Every row gives one point. Each copy is the shape, with its points in the same order, turned, moved and blurred by noise. Is it also mirrored, or only turned?
In the rows, 128 means zero.

Shape (8 x 3)
[[182  98 117]
 [166 115 104]
 [177 178  98]
 [101  99  96]
 [ 95 198 126]
 [ 93 104 141]
 [130 103 180]
 [ 91 174 170]]
Copy 1 (8 x 3)
[[138 136  60]
 [118 150  79]
 [139 211 101]
 [ 76 117 109]
 [124 180 185]
 [119  94 140]
 [161  98 124]
 [153 135 184]]
Copy 1 is: only turned
Copy 2 (8 x 3)
[[123 133 195]
 [119 154 183]
 [ 84 202 180]
 [157 147 124]
 [ 75 197  92]
 [125 118 102]
 [ 83  96 139]
 [ 62 159  81]]
Copy 2 is: only turned

Shape (9 x 6)
[[101 136  98 124 157 160]
 [111 115 120 147 138 131]
 [116 110 120 101 152 131]
 [112  91 121 138 141 105]
 [249  99 153 132 154 123]
 [ 92  98 127 122  74 123]
 [100 115 149 117 149 131]
 [ 90  97 142 142 124 168]
 [ 88 231 131 139 128 126]]
Copy 1 (9 x 6)
[[113 130 188 157 130 143]
 [128 147 142 151 139 129]
 [126 113 155 127 150 145]
 [131 134 124 142 168 122]
 [156  71  52 167  99 189]
 [ 88 170 123  98 143 117]
 [147 140 155 119 146 143]
 [118 180 151 132 147 163]
 [150 151 200 128  56  79]]
Copy 1 is: mirrored
Copy 2 (9 x 6)
[[149 172 115 108 130 167]
 [115 151 130 109 151 142]
 [156 156 148  95 130 126]
 [112 158 144 101 157 114]
 [189  54 127 126 202  83]
 [ 79 140 125  72 104 119]
 [128 145 162  96 134 146]
 [106 139 139  68 146 169]
 [111 145 127 188  80 195]]
Copy 2 is: only turned
Copy 3 (9 x 6)
[[125 148  91 171 135 163]
 [129 111 100 153 112 126]
 [122 127  91 119 132 152]
 [118 100  87 135 124 110]
 [ 96 162 189  65  94  85]
 [168  88  63 107 126 126]
 [112  99  97 121 113 153]
 [144 110  69 141  81 156]
 [183  97 163 193 169 171]]
Copy 3 is: mirrored

Shape (11 x 8)
[[117 194 124 179  87 125  97  84]
 [120 169 159  83  84 193  82 151]
 [109 154  92 171 105 129  70  77]
 [106 117  70 172 144 160 139  56]
 [156 115 163  93 111 123 162 141]
 [108 195 160  98 148 161 143 103]
 [143 102  67 168 139 134 155 113]
 [144 113 144 135 159  81  80 124]
 [160 139 124 174 171  88  78 138]
 [159 171  66 156  87 143 105  54]
 [ 91 168  83  71  78  96 162 120]]
Copy 1 (11 x 8)
[[152 141  81 118 212 187 120 101]
 [144 191  53  99 147 158  58 183]
 [126 125  92 113 227 146 100  91]
 [116  82 155  51 213 150 108 100]
 [125 154 133 118  83 152 114 158]
 [129 173 101  66 165 174 151 181]
 [150  76 158  83 154 128 111  97]
 [104 121  87 142 144  97 144 121]
 [134  97  63 123 153  96 159  97]
 [146 154 117  76 205 160  95  51]
 [177 192 178 132 185 142 109 162]]
Copy 1 is: mirrored
Copy 2 (11 x 8)
[[166 131 110  79 118 152  63  86]
 [129 141  76  42 122 111 181  61]
 [152 155  91 120 121 185  71  58]
 [145 168 114 191 154 124  76  65]
 [ 84  94 116 117 111  93 156 127]
 [131 147 143  73 176  97 132 108]
 [113 161  92 197 114 117  87 109]
 [ 95 128  98 129 129 191 134 137]
 [116 147  70 129 133 194 100 160]
 [120 128  80 119 130 135  38  46]
 [ 72 158 172  91  72  96 100  82]]
Copy 2 is: only turned

Shape (17 x 11)
[[ 97 156 185 224 176 155 120 148 160 123 106]
 [111  65  85 118 123 134 174 117 159 150 150]
 [121  51 103  74 142  61 172  79 105 159 137]
 [116 125 184 184 172 159  77 191 129 100  64]
 [ 74  98  59  51 149  78 199  75 150 144 112]
 [110 153 154 162 199 179 100 142 158  87 132]
 [ 53  73 132  72 113 102 159 107 136 162 180]
 [123 182 188 179 191 124 119 157 127 132 138]
 [131 138 133 215 169 148 138 156 121  82 137]
 [100 119 172  99 101 115 164  84 117  72 137]
 [ 93 152 141 164  75  85  94  89 129 117 127]
 [134 145 136 109 102  93  68 113 136  93 171]
 [111 142 146 107  75  60 147 164 135  92 156]
 [107 119  80  55 101 139 187 106 104 181 127]
 [109 148 148 115  92  70 110 106  85 103 177]
 [ 68  86  91 101 132 126 164 102  79 137 144]
 [164 149 200 177 135 148 114 122 145 114 128]]
Copy 1 (17 x 11)
[[174 154 131 222 167 102 122 152 100  95 177]
 [104 146 102 118 112 155 167 118 175 169 112]
 [117 117 140  52 106 144 102 130 167 180  66]
 [154 173 176 174 185  88 158 146  55  70 149]
 [102 121  87  48 132 153 113  91 208 125  78]
 [116 135 173 210 170 156 141 142 109  62 175]
 [ 99 159 111 105  53 143 120 148 186 130  68]
 [177 107 185 195 130  88 108 145 123  90 174]
 [140 114 163 228 165 109 147 111 121 126 157]
 [147 130 148 150  67 168  95  94 108 117  76]
 [121  79  80 154  82 114 123 129  74 107 110]
 [105  65 163 137  68 138 149 149  80  97 104]
 [173  94 142 135  57 114 171 105 135 105  70]
 [ 80 154 115  54  62 121 136  77 163 141 147]
 [105  70 163 147  46  98 111 118 110 121  81]
 [ 67 155 128 111 110 106 118  95 163 138  96]
 [176 126 169 189 112 136 133 143  64 115 170]]
Copy 1 is: only turned
Copy 2 (17 x 11)
[[ 27  88 126 127 144 132 163 116 199 149 146]
 [188 154 170 105 117 119 145 122 160  97 156]
 [215 141 165 125 102  71  90  95  98  91 116]
 [ 47  90 119 198 104 119 168 163 192 187 137]
 [228 125 161  64 125  60  76 135 151  96 125]
 [ 59 112 126 151 161 137 146 190 192 121 137]
 [171 144 211 124 113  96  59 109 144  92 163]
 [ 27  96 130 133 130 143 127 137 157 140 101]
 [ 44 147 103 122 104 125 180 146 178 117 123]
 [130 162 105 155 110  98  40 114 182 100 136]
 [ 93 187 123 124 147  91  87 102 135 181 167]
 [101 204 144 172 156 119  76 149 131 159 114]
 [127 211 168 132  95 115  65 117 175 163  96]
 [217 127 149  81  89 140  68 150 111 114 158]
 [ 91 200 138 137 112  94  50 121 106 143 123]
 [156 139 154 104  77  75  91 148 125  86 173]
 [ 67 136 100 176 142 171 133 111 167 145 126]]
Copy 2 is: only turned
Copy 3 (17 x 11)
[[117 141 121 118 167 153 131 129 139  29  92]
 [160  87 106 169 127  65 125  81 100 165 136]
 [131  55 186 150 155  30 109  99  81 198 135]
 [ 69  98 105 101 134 190 117 145 112  51  89]
 [177  62 158 126 141  15 169 117  62 196  98]
 [128 126 137 127 143 192 156  88  98  74  83]
 [126  88 148 119 165  31 158  57  86 162 177]
 [ 94 140 178 130 140 164 151 133 155  71 113]
 [113 128 139 149  98 155  99 100 127  72  73]
 [158 109 181  69 108  85 107  85  72 125 143]
 [ 96 194 152  99 144  86  91 128  63 128 123]
 [ 98 164 172 132 124 139 115 107  40 152 158]
 [109 136 170 116  65  72 136 131  69 127 184]
 [169  91 127 101 123  65 155  95 122 230 124]
 [ 86 164 207 106 105  84 116  90  76 162 154]
 [115  81 138 109 121  53 133  50 102 182  97]
 [134 147 156 111 147 181  86 131 122  85 143]]
Copy 3 is: only turned
Copy 4 (17 x 11)
[[171 225 139 132  91 174  91 138 182 174 125]
 [ 83 153  81 109 170 105 154 141 114 143 142]
 [128  73  71  90 159  58 203 127 134 153 124]
 [202 211 176 179  82 162 115 148 132 163  94]
 [ 84 103  38  87 112  74 212 169 130 107 157]
 [149 202 163 102  99 192 123 149 142 133  96]
 [ 63 133 125  74 134  55 176 125 132 174 149]
 [163 169 176  99  86 157  84 151 198 159  96]
 [189 198 156 103 146 172  96 147 157 129 134]
 [138 104 152  88 101 132 166 122 122 153 202]
 [130 145 150 141  99 114 132  71 181 115 186]
 [115 110 198 122 124 137 156  81 165  92 129]
 [106 108 200 137 139 100 149 165 173 130 184]
 [ 74  99  77 100 118  65 119 157  79 110 150]
 [135  95 190  95 118  83 138  92 174 119 165]
 [126 149 104  76 130  58 157 129 102 128 155]
 [165 141 162 136 116 190  89 106 157 174 121]]
Copy 4 is: only turned

Shape (17 x 12)
[[185 111 126 102 191 157 137 134 111 121 133 112]
 [127 105 155 179  41 144 135 142 174 120 122 160]
 [116 114  71  85  65 139 138 207  50  82  92 147]
 [ 89 123 112 162 168 163 130 167 112 128 125  91]
 [ 81 192 145 114 120 158 143 138 146 164 149 137]
 [112 111 148  97 131 137 138 128  81  94 132  90]
 [ 76 175 161 122 118 103 123 154 107 134 180  96]
 [204 188  70 111 144 145 120 173 164 100 151 110]
 [136 129 162 118 137 128  99 175 181 144 109 112]
 [ 97  75 120 103 127 126  59 169  71 126 143 142]
 [167 132  83 141 145 167 162  88  74 158 102 142]
 [ 95 175 128  98 125  83 105 165  71 113  95 163]
 [ 73  66 125 115 142  82  93 128 107 137 104 207]
 [124 130  80  66  83 112  19  98 120 113 127 105]
 [148 142 126 151 161 171  51 117 148 155 133 145]
 [140 125 134 127 116 129 120 144 125 214 111 165]
 [ 63 182 164 147 101 160 137 179 173  59 117 136]]
Copy 1 (17 x 12)
[[102 124 149 124 184 126 119 165  99 151  77 138]
 [174 199  94 173 108 156 153  69 111 128 138 167]
 [129 163  51 147 171  75 173 178  86 129 221 175]
 [123 191 144 122 186 122 132 146 117 202 143 111]
 [190 127 145 129 123 167 125 123  81 186 176 115]
 [101 137 135 150 173  87  99 125 112 154 160 138]
 [143 127 141 100 124 129  98  92  96 215 183 149]
 [171 129 125 133 102 114 137 230  96 185  83 181]
 [185 155 107 131 148 109 136  99  72 190  76 125]
 [122 143 138  98 192  62 185 106 110 161 173 160]
 [106 149 141 115 142 157 146 187 113  86 138 101]
 [111  99  76 117 139 107 169 126  81 196 189 108]
 [132 119  82  94 188 116 206  59 162 154 155  96]
 [170 108 154 130 102   8 178 128 126 145 151 142]
 [150 144 191 112 129 135 195 118  96 168  86 113]
 [176 151 114  73 143 152 163 117  79 117 127 103]
 [171 171 105 207 143 153 139 103  95 249 176 135]]
Copy 1 is: mirrored
Copy 2 (17 x 12)
[[143 147 114 146 159 111 128  52 159 119 132 103]
 [105  75 142 137 101 160 110 204 203 104 149 135]
 [147  73  74  47  53 127  58  82 152  98 122 158]
 [137 106 154 124 134 156 119  64 198 155  88 165]
 [134 110 156 136 170 134  79 158 132 140  68 170]
 [142 127 149  95 124 108 131  80 147 109 142 175]
 [143  68 198 116 144 102 121 119 124 122  77 179]
 [ 78 105 135 144 139  93  54  74 147 130  97  56]
 [132 135 150 148 107 105 136 142 183 129  71 108]
 [175  98 136  89 101 143 133  78 180  40  80 151]
 [123 118  77 108 181 193 117  79 131 135 146 120]
 [183  99 151  78  79 150  97 109  93 114  82 132]
 [230 117 150  67 115 190 134 139 179  70 104 115]
 [ 83 142 164  41 120 134 116 107 138  23  71 110]
 [111 142 152 169 154 185 124 105 166  81  68 101]
 [154  97  88 129 153 164 143 159 150 111  70 112]
 [127 117 205 145  73 132  45 156 174 155 109 178]]
Copy 2 is: only turned
Copy 3 (17 x 12)
[[139 162 198 159 184 120 118 121 117  99 118 169]
 [112 128  77 164  74  91 203  83 135 130 124 140]
 [173 144 123 105 155 161 181 140 133 180  60  57]
 [136  80 174 132 123 148 120 108  96 140 143 135]
 [112 106 100 141 121  96 109 160  88  91 166 106]
 [131 153 145 157 141 179 140 163 109 134 126 146]
 [141 143 127 168  83 134 109 174  76 135 176 108]
 [194 183 176 103 147  74 145  93  58  81 121 127]
 [161 123 136 146 122  67 144 144 107 143 148 189]
 [119 159 150 141 149 132 120 131 127 230 129 118]
 [130 142 139 140 174 153  82  71 161  71 104 118]
 [159 146 114 131 107 121  83 180 111 165  72 100]
 [ 78 147 136 121 103 106  96 149 190 204  92 143]
 [138 225  74  73 149 133 104 119  87 194 146 156]
 [108 141 131 144 154  69  85  70  87 143 138 172]
 [143 129 107 163 144  67 100 114 173 134 145 123]
 [117  80 108 128  70 103 179 154  40 120  98 136]]
Copy 3 is: only turned

Shape (16 x 12)
[[ 91  98 122  82 117 111  95  72 154 103  96 112]
 [121 136 120 133  70  77 113 181 116  99 157 120]
 [103 160 177 109 146 162  57  95 142 146 107 184]
 [121 172 141 122  75 154 166  59  86 103 118 125]
 [108 154 187 145  90 101  97 174 136 107 107  81]
 [139 110  87  74  88 126 162 145  63 215 183 171]
 [175  90 109  66 162  81 141 110 144 170 137 136]
 [ 77 127  99 140 123 165 169 144 120 177 141 183]
 [ 68 166 130 132 160 177  57  76  98 169  77 117]
 [159  65 111 168  62 160 106  72  96  99  74 114]
 [ 67 151 187  79  81 155 126 170  65 101 181  87]
 [117  66 161 120  93 156 146 149 128 134 127 168]
 [138 170  79 163 158 168 119  85 118 180 125 172]
 [151 153  86  67 129 129 158 159  61 103  92 104]
 [ 98  90  95 171 135  99 121 106  70 117 136 130]
 [189  76 104  71 127 137 109 161 138 131 143 102]]
Copy 1 (16 x 12)
[[ 99 119 115 112 120 168 170  80 172  61 121 117]
 [150 106 148  71 166 146 131 183 195 128 130  97]
 [122 215 150 141 149 150 171  80 104 120  82 105]
 [ 92 158  63  70 164 128 145 150 153  80  58 160]
 [ 96 119 141  97 210 101 137 123 193 148 103  60]
 [154 213 153 100 104  96 121 219 177  56 154 179]
 [118 154 124 115  55 111 100 127 138  83 179 123]
 [ 97 168 173 144 143 136 148 205 133  89 106 174]
 [106 202 110 173 208 145 171  65 129  86 111 166]
 [154  97  65 166 152 127 119 126 196  53  46 126]
 [106 170 146  54 178  86 212 155 230 154  97 150]
 [119 143 163 151 105 113 153 181 184  91  73 119]
 [131 179 115 151 158 137 117 149  68  94 106 181]
 [ 89 164 100  93 131 138  77 141 214 139 127 186]
 [128 122  76 158 159 155 157 177 172 100 144 133]
 [164 123 152 117  84  88  93 115 184 113 145 145]]
Copy 1 is: only turned
Copy 2 (16 x 12)
[[177 163 141 139  93 121  91 109  84 112  81  97]
 [109  67 110  71 120 131 147 139 103 102  96  56]
 [104 159 186 150 137 141  44 159 118 106 154  98]
 [201 130 143  96 154 161 126 166 129  53 129 152]
 [ 97 100  84 159 150 127 135 163 102  76 100  66]
 [ 98 116 217  24 121 130 148 116 218 104  96 120]
 [ 90 155 151  84  39 127 109  99 149  99  84 151]
 [118 116 181  94 174 119 119 122 170 174 122 156]
 [141 201 218 171 151 121 110 176  93 111 141 116]
 [228 101 146 130  85  63 134 180 138 109 137 105]
 [121 138 137  79 222 107 143 111 142  34 113  51]
 [127  99 122  96 144  80  87 111 184 125 115 108]
 [116 127 217  96 105 148 128 162 112 143 168 179]
 [144 183 115  70 102 165 191 118 148  85 149 103]
 [152 134 148  58 127  65 150 176  95 131 104 124]
 [112 118 141 107  51  99 139  51 163  89 136  90]]
Copy 2 is: only turned
Copy 3 (16 x 12)
[[136 135 142 146 113 154  60 107  83  98 141  95]
 [ 87 125 120 136 123 159 172  76  78 153 129 168]
 [108 145 179 158  63 115 145 113 159  83 120  51]
 [175  83 195 151 110  94 129 134  98 167 155 126]
 [ 65  85 167 160 111 133 139  66 100 110  94 167]
 [172 135  70  77  29 135 185 141  99 192 125 129]
 [180 179  97  95  86 171  93 106 143 145  84 134]
 [117 126  76 113  74  71 159 155 145 137 157 123]
 [ 79 141 192 174  24  99  84 164 129 110 135  90]
 [163 127 182 146 126 146 129 196  55  68 140 170]
 [123  66 139 169  30  99 163  31  64 144 155 154]
 [154 114  94 114  96 104 167 113 102  68 125 137]
 [124 169 151 141  70 112 140 196 184 156 152 119]
 [165 142 108 207  77 115 122 122  79 192  86 170]
 [109 187 148 112  92 103 120 136  72 131 165 178]
 [171 148  85 154  74 203 129 103 118 108 103 173]]
Copy 3 is: only turned
